Each row of a before or after table is a point. One or more steps were done to the points. Then noise was added and the rows were shuffled. The steps act on how far a point lies along the listed directions, d1 being the first. Name the steps. A step turns or swaps two directions, mirrors them in a line or flattens them onto one, adds a multiple of one to another, or multiplies one. Angles are multiples of 10 degrees, from the lower direction toward the higher: turns from -170 to 170, lines from 10 to 170 but not 90. Use the fewest steps. Two steps may share a direction if one is a turn and the other turns, adds or multiplies; they go together, in the order done. Otherwise the lowest direction goes first.
In the rows, zero is written as 128.

Directions:
(1): [176 106]
(2): [106  80]
Before (14 x 2):
[[105 133]
 [187  86]
 [126 141]
 [ 94 162]
 [130 127]
 [106 164]
 [144  77]
 [113  98]
 [112 173]
 [131 196]
 [ 72 163]
 [110  95]
 [ 87  93]
 [ 66  57]]
After (14 x 2):
[[117  92]
 [175 143]
 [169 132]
 [116  98]
 [ 79 110]
 [115  34]
 [126 128]
 [177 176]
 [190 109]
 [ 59 144]
 [146 111]
 [129  79]
 [137 132]
 [175 123]]
Steps: multiply d1 by -1

Directions:
(1): [112  71 160 176 138  91]
(2): [ 95  88 145  65  92 126]
(3): [119 124 155 163  88 196]
(4): [ 80 141  74 154  87 105]
(5): [102  89  85 124 177 171]
Before (9 x 6):
[[125 133 102 146 171  75]
 [128 153 102 137 141 143]
 [111  96 143 150 141 110]
 [122 147 105  63 116 133]
 [119  64 120 166 155 107]
 [100 133 113 136 105 135]
 [116 154 126 190  53 177]
 [111 146  36 118 115 168]
 [152  96 126 135 190 103]]
After, 9 rows:
[[129 173 117 219  74 177]
 [109  90 145 146 139 110]
 [149 163  88 195 198  78]
 [119 157  32 132 117 168]
 [125  70 115 177 155 107]
 [169 119 117 170 211 105]
 [ 96 109 118   9  85 131]
 [151 177  94 173 161 146]
 [ 95 129 120 125 100 137]]
Steps: multiply d2 by 3

Directions:
(1): [ 91  91 193 156 176 117 101 125 181  83 103 143]
(2): [159  83 137  98 140 154 151 146  68  67 138 187]
Before:
[[160 173  62  69  82 132 143 120  95 166 158 105]
 [127 104 146 151 135 121 126 112 147  91 114 144]
 [164 178  43  94  62 137 137 110  82 194 154  78]
 [160 131 123 104 108 134 147 122  92 130 147 158]
 [115  97 151 152 129 148 122 139 148 110 113 147]
 [113 138 139 154 127 104  93 125 203 130 111  97]
 [111 105 157 165 136 126 112 118 170  98 104 125]
 [144 173  84 134  98 112 165 145  92 154 147 116]]
After, 8 rows:
[[164 124  98 121 101 137 154 119  90 112 137 145]
 [150 113 103 124  96 162 146 145  93 132 133 149]
 [ 55 119 193 183 169  93  58  92 250 127  88  74]
 [155  73 176 102 150 145 145 132  89  55 135 208]
 [107 221  76 167  74  83  88 106 230 237 118  15]
 [ 83 109 186 130 170 107  88 112 208  89 107 123]
 [ 89 133 167 178 157  93 125 137 174 108 113 124]
 [146 160  81 139  80 132 136 116 125 163 130  94]]
Steps: multiply d1 by -1; multiply d2 by 3
